Each row is a point. The points of each table are mixes of a few directions, plus a little noise. How many directions does each table use, and how many do they share? Where both have some left over, give the other angles between the two spaces (their principal angles), to ten degrees, smallest first.

First, 5 rows:
[[ 49  -7   7]
 [ 43  -4   6]
 [ 28  -4   3]
 [-68   8 -10]
 [-53   6  -6]]
Second:
[[ 33  -3   4]
 [ 35  -4   5]
 [-12   1  -2]
 [-45   5  -6]
 [-95  11 -12]
 [ 27  -3   4]
 [ 56  -7   8]]
Directions: first 1, second 1, shared 1

First:
[[-49  65  95  31]
 [  2  -1  -3   0]
 [  9 -13 -20  -6]
 [ 11 -14 -21  -6]
 [ 20 -28 -40 -13]
 [  9 -12 -17  -6]
 [ 11 -14 -21  -7]
 [-13  17  25   9]]
Second, 6 rows:
[[  3   1  -4   0]
 [-11  -7  19   1]
 [-12  -7  21   1]
 [ 20  13 -36  -1]
 [-40 -26  71   2]
 [ 40  27 -70  -2]]
Directions: first 1, second 1, shared 0; angles 50

First (7 x 8):
[[-41 -24   6  82 -54 -34  14 -26]
 [ 19   4 -17  10  40   9  38   5]
 [ -7  -5  -3  23  -3  -5  12  -6]
 [-26 -12 -17 -57  47  62 -30 -31]
 [  4   2   4  10 -11 -12   4   6]
 [ -8  -4   7  29 -27 -21   4  -2]
 [ 59  40  20 -95   9   3 -40  56]]
Second:
[[  7 -11  -8  46  21  25  -2  46]
 [ 22 -25 -41  26  17   3 -26 -10]
 [-41 -23  26  66 -55   7 -48  42]
 [-37  27  55 -47 -44 -19  20 -13]
 [  2 -24 -29   3 -22 -20 -41 -45]
 [ 13  13   8  28  48  37  39  71]
 [ 28  10 -22 -40  31  -8  23 -35]
 [ -7  24  27 -37  -1  -6  31  -4]
 [ 13   4 -17 -45   3 -22   4 -54]]
Directions: first 3, second 3, shared 1; angles 70, 70

First:
[[ 10   5  29   9   4  -7  33   0  -5]
 [-10   1 -45 -22  11   8 -34  22  -4]
 [ 30  17  46  26  40 -39  86  47  -8]
 [-13 -14 -70   5   9 -15 -62  27  33]
 [  4   1  45   7 -21  10  26 -37  -8]
 [  8  -7  39  32 -15 -13  23 -26  16]
 [ -2  13  15 -34  -4  30  12 -12 -35]
 [-15 -12 -48  -5  -7   4 -56   0  18]
 [-12  -3 -12 -18 -17  22 -28 -22  -6]]
Second, 8 rows:
[[  8  -5  15 -30  -3 -16 -12  -6  15]
 [-24   9  25  10 -46 -12   2  18 -24]
 [ 18  -6 -25   0  40  14   2 -14  17]
 [ 20 -11  26 -60   0 -30 -25 -14  32]
 [-33  13  12  36 -46   3  13  24 -38]
 [-17  13 -61  95  31  59  41  11 -38]
 [ 16  -9  20 -46   1 -23 -20 -11  25]
 [ 11  -4 -12  -4  22   5  -1  -9  12]]
Directions: first 3, second 2, shared 0; angles 70, 80

First:
[[  4   5   4  10  12 -12   9  10  -1  15  -4  12]
 [ -5  -6  -4 -12 -14  14 -10 -12   1 -19   5 -15]
 [ 20  23  17  49  56 -56  41  46  -5  74 -19  60]
 [ 10  12   9  25  29 -29  21  24  -2  38 -10  31]
 [-12 -13 -10 -29 -33  33 -24 -27   3 -43  11 -35]
 [  4   4   3   9  10 -10   7   8  -1  13  -3  11]
 [-12 -14 -10 -30 -34  35 -25 -28   3 -45  12 -37]
 [ -7  -8  -6 -18 -21  21 -15 -17   1 -27   7 -22]
 [-12 -14 -10 -30 -34  35 -26 -29   3 -45  12 -37]
 [ 10  12   9  26  30 -30  22  24  -2  39 -10  31]]
Second, 10 rows:
[[-10  27  -2  13  -3  23 -25 -47 -14 -16 -15 -50]
 [  5 -22  -7  10   5   6  18  40  11   5  10  40]
 [-42 -26  -9 -28 -12   8 -59  36  25 -26  23 -43]
 [ 22  13  17  12  16 -38  15  15   9  36   3  15]
 [  5  -4  -5  28  23 -20 -32  19  10  21  27 -11]
 [-35 -14 -15 -20  -2  13 -17   3 -17 -21 -11  -6]
 [  3  10  17 -13   4 -19  48  22  -1  20 -29  40]
 [ 27  12  21   0 -14   8  44   4  18   4 -10  20]
 [ 12  14   8  21   9   7  33   6   0  13 -18  25]
 [ 13 -10 -25 -23 -27  15 -26 -95 -43 -37  20 -32]]
Directions: first 1, second 6, shared 1

First:
[[-29 -51   6 -72 -22   3  -3  73  44 -32  27  58   7 -33]
 [ 16  35  -9  38  39  -9 -20 -35 -21  21 -18 -49   5  21]
 [ 31  11 -16  14  24  11  12 -19  34  -1   3 -13 -15  10]
 [ 25  32 -14  26  48 -11  12 -43   7  26 -18 -63  14  27]
 [ -9  14   9  11 -16 -18  22  -5 -13  34  -2 -25  14 -11]
 [ 11   2  -7   1 -23 -12 -73  27  -7 -13  31  47  -8   3]
 [  2 -19   3 -19 -36   8  41  15  34  -5  19  30 -11 -17]
 [ 15  15  -8  14  28 -18  -7 -64 -40  -7 -27 -37  33  72]
 [-50 -12  28 -12 -25  -1   9  33 -37  13 -11   4   6 -43]
 [-29  -2  12   5  24  18 -21  11 -37  -8 -26  -8  -9 -19]
 [ 18 -24  -3  -8 -41  29  28   6  35 -28  23  57 -37  -8]]
Second, 9 rows:
[[-10  -8   5  -7  -1   6  13   5   1  -3  -5   1  -1  -8]
 [-31 -25  16 -24  -2  20  42  17   2 -10 -15   3  -3 -27]
 [  2   1  -1   1   0  -1  -2  -1   0   1   1   0   0   2]
 [ 13  10  -7  10   1  -8 -17  -7  -1   4   6  -2   1  11]
 [-70 -56  36 -55  -6  45  95  38   5 -22 -34   8  -7 -62]
 [ 68  55 -35  53   5 -44 -92 -37  -5  21  33  -8   7  60]
 [  8   6  -4   6   1  -5 -11  -4   0   3   4  -1   1   7]
 [-34 -27  18 -27  -3  22  46  18   2 -11 -17   4  -3 -30]
 [ 54  43 -28  42   4 -35 -73 -29  -4  17  26  -6   5  47]]
Directions: first 6, second 1, shared 1

First, 9 rows:
[[-26 -34 -20  -9   3 -18  -9  -9 -10   6  -7  11   7 -24  17  14  14   4]
 [-79 -95 -82 -17  12 -14 -29  18 -29  20 -11  15  61 -89  23  17  21  34]
 [ 23  26  31   4  -4  -6  10 -17   9  -7   1   0 -28  32  -1   1  -1 -14]
 [  9  11   5   3   0   8   2   7   4  -2   3  -3   0   6  -7  -6  -6   0]
 [ 17  18  26   2  -4 -14  10 -23   6  -6  -2   4 -30  27   7   7   6 -15]
 [ 20  27   8   7  -2  23   5  19   6  -3   6 -14   6  12 -19 -17 -18   2]
 [  5  11 -11   4   3  29  -2  34   2   0   7 -14  27 -10 -22 -20 -18  12]
 [ 17  18  29   1  -4 -17  10 -28   6  -7  -2   6 -35  31  10   9   7 -17]
 [ 16  19  15   4  -3   5   5   0   6  -4   2  -5  -9  16  -6  -4  -7  -6]]
Second:
[[-30 -36 -27  -8   5 -21 -10  -3 -14   7  -7  15  11 -30  17  16  17   8]
 [ 22  -1  -9  -8  10   9   1 -18   1 -17 -22 -17  -9 -20  23  19   5  -9]
 [ -3 -13  -6  -3   2  23  -4  -9   8   0  -2 -19  11  -8   2  -6  -9   2]
 [ -5  -7  -6  -2   1  -2  -2  -1  -2   1  -1   2   2  -6   3   2   3   1]
 [-78 -88 -44  -8  -3  25 -24  -7   2  30  14 -13  58 -40  -1 -19  -8  28]
 [-24 -25 -19  -5   3 -18  -7   0 -11   6  -3  14   8 -19  10  10  12   6]
 [ 42  67  49  17 -11   7  19  18  14  -6  18   0 -25  58 -34 -24 -19 -10]
 [ 59  62  35   7   1   2  17   1   8 -22  -8  -7 -36  32  -5   4  -5 -19]
 [ 33  48  27   8  -3 -14  12  11   0  -9   2  11 -26  30 -10   0   0 -11]
 [-17  -6  -1   2  -3 -12  -2   8  -5   9   8  14   5   3  -7  -4   2   6]]
Directions: first 2, second 3, shared 1; angles 50

First, 11 rows:
[[ 22  -9  35   0   8 -34 -47 -37  18   8  -5 -41 -26 -11   0  -5   6 -20
   33  30  12  16 -19 -28]
 [ -4 -20   0 -11   1 -10  -2   6   5  -7   7  17  43  14  -8   2  15   5
   25  -7  -1 -26  -1  14]
 [ 16  51 -30  40 -31  41   7  -5  13 -17 -15  -6  -4  14 -31  17 -12 -19
  -65 -35 -29  44  58  19]
 [-15 -33  16 -21  21 -24  -6   2  -9  13   6  -1  -9 -12  27 -15   4  11
   39  27  20 -22 -37 -15]
 [ 17  15  19  -5 -12   7  11   6  16  -6   3  20  17   1 -39  30   7  -4
  -24 -20 -19  -8  17   6]
 [-22  -4 -50   2  12   9  18  14 -39  -1   5  -2   3   9  43 -35 -10  17
   10   0  17  -2 -16  11]
 [ -6  19 -32  -4   6  18  34  20 -36   0   8   8 -12  -4  20 -12 -14  16
  -23 -12   5   1 -10   6]
 [-22  -7   4 -17   8  12  37  31 -15  10   6  31 -12 -13  12   5  -7  21
  -17   0   2 -21 -12  -2]
 [ 19 -32  42  11 -18 -34 -68 -41  66 -13 -11 -12  59  25 -49  22  34 -34
   50   5 -15  -6  29   8]
 [-26  10  11  19   3  24  11   2  -2  23 -22 -16 -95 -35  32  -6 -29  -1
  -42  30   5  39   2 -33]
 [ 20   9 -15 -13   4 -10   4   1 -17 -10  16   2  35  12  -8  -3   7   5
   12 -17   3 -14 -12  13]]
Second, 11 rows:
[[ 24  21  28  -5   4  -8  11   7   9  -5  16  41  -9  -8 -17  34   8 -13
  -17 -10 -15   0   2  -8]
 [-10   2 -32  28  -3  -4 -13 -21  14  -2   4  -3  -5  14   0   2   7 -24
   18  -5   2  14  14  14]
 [  9   5  -1  -2  -3  -2   0   1   2  -6   5   8  19   7 -11   6   6  -2
    0 -10  -6  -5   3   7]
 [-70 -18 -38  18 -16  66  44  52 -17  -1 -32  29   4   6  40 -24 -25  36
  -52  -4 -11   3  40  18]
 [ 28  27  28  -1  -1  -2   6   2   7  -4   7  23 -17 -12 -17  27   2 -12
  -28  -7 -15  10   6 -13]
 [ 18  24 -10   8  11  -9   2  -4 -14  -5  14  10 -16  -1  14   0   0 -12
   -1  -3   1  17  -9  -6]
 [-18 -45  -6  -8 -18  -2 -41 -31  23  11 -30 -87  34  13 -26 -29   3  14
   41  15  20 -16   2  12]
 [ 25  25  -9  18  -9  -2 -21 -26   9  -6  -3 -33  -9   6 -16   1  -1 -19
   -6  -6  -2  29  11   0]
 [  1 -20 -13 -21  -9   8 -18  -5 -19  -1 -20 -67  43  12  -3 -42  -8  32
   14   4  17 -12  -9   8]
 [-28 -39  77 -48  42 -30  34  39 -10  34  18  64 -63 -53  42  18   0  23
   14  47  16 -42 -62 -50]
 [ 19  19 -26  12   4 -14  -5 -11  -3 -14  20  14  19  18  -5   8  12 -21
   17 -18  -4   5   2  15]]
Directions: first 5, second 6, shared 4; angles 30
